Every row gives one point. To make a cloud, some directions were put in groups of two or more. Within a group, all points are equally far from the middle, so they leave a hole (a ring in 2 directions, a hollow ball in 3). The other directions are filled evenly. Then the cloud was stretched, turned, moved and blurred a little. How many holes are there, and how many directions does each take, smallest first?
In the rows, zero is written as 128.

Cloud (15 x 2):
[[142  87]
 [166  91]
 [ 94  68]
 [119 114]
 [ 96 156]
 [137 112]
 [119 144]
 [156 120]
 [155 134]
 [127 139]
 [ 87 117]
 [102  76]
 [168 103]
 [127 130]
 [ 87 110]]
Holes: 0

Cloud (29 x 4):
[[114 166 103 113]
 [ 89 141  91 124]
 [150  98 155 100]
 [156 135 156  97]
 [106 101  87 133]
 [ 79 124 162 106]
 [139  90 160 107]
 [ 92 130  92 110]
 [124  88 137  92]
 [147 109 172 128]
 [ 88 103 102 153]
 [ 94 144  96 109]
 [ 77 107 162 114]
 [105 107  98  97]
 [126 157 159  95]
 [103 107 108  91]
 [ 94 145 146  88]
 [ 94 126 102  94]
 [105 153 166 101]
 [ 81  92 159 131]
 [ 81 118 155  98]
 [162 130 140  94]
 [141 125 151 164]
 [129  97  95 106]
 [144 110 172 137]
 [142 116 156 160]
 [ 78 126 164 110]
 [ 96 148 100 102]
 [ 70 119 162 131]]
Holes: 2 (2, 2)

Cloud (50 x 6):
[[ 83  71  94 134 129 114]
 [ 96 118 106  57 102 113]
 [ 82 107 103  80 111 153]
 [ 94 140 138  96 138 110]
 [142 122 139 118  64 167]
 [111  94 106  90 106 140]
 [ 89 142 137  64 103 149]
 [ 75 101 119 102 110 159]
 [ 94 126 121  71 164 118]
 [107 130 158  52  86 129]
 [118 173 131  96 101 108]
 [ 88  90 170 124 114 135]
 [158 162 124  93 120 119]
 [177 121 135  89 139 107]
 [137 104 158  75  77 164]
 [158 147 151 116 145 139]
 [128 141 180 159 138 136]
 [124  96 109 103  72 119]
 [151 111 143  62 103 161]
 [116 164 164 109 114 131]
 [142 144 118 125 143 148]
 [153 109 147 121 106 145]
 [145 136 116 124 160 159]
 [111  81 152 118  76 108]
 [107  73 179 126 125 148]
 [113 158 143 125 147 150]
 [161 117 156 127 127 143]
 [103 140 137  66 134 101]
 [105 137 144  55 112 107]
 [ 97 145 157  94 153 149]
 [160 171 140  81  95 145]
 [ 78 119 142 141 131  97]
 [137 157 150 123 139 163]
 [154 160 150 103 157 141]
 [139 130 127 155 115 114]
 [ 75 133 136 126 160 159]
 [169 114 152 105 143 141]
 [125  92 132  80 120 124]
 [151 101 118 104 146 136]
 [145  96 144 124  89 124]
 [149 100 121  81 120 118]
 [134 163 109 113 132  98]
 [125 160 107 114 180 160]
 [ 90 126 164  79  84 155]
 [114 174 153  85  92 127]
 [133  99 120 112  98 147]
 [152 107 151 102 102 161]
 [142 105 143  55 108 136]
 [151 133  78 102 168 126]
 [128 172 162  83 135 135]]
Holes: 1 (2)
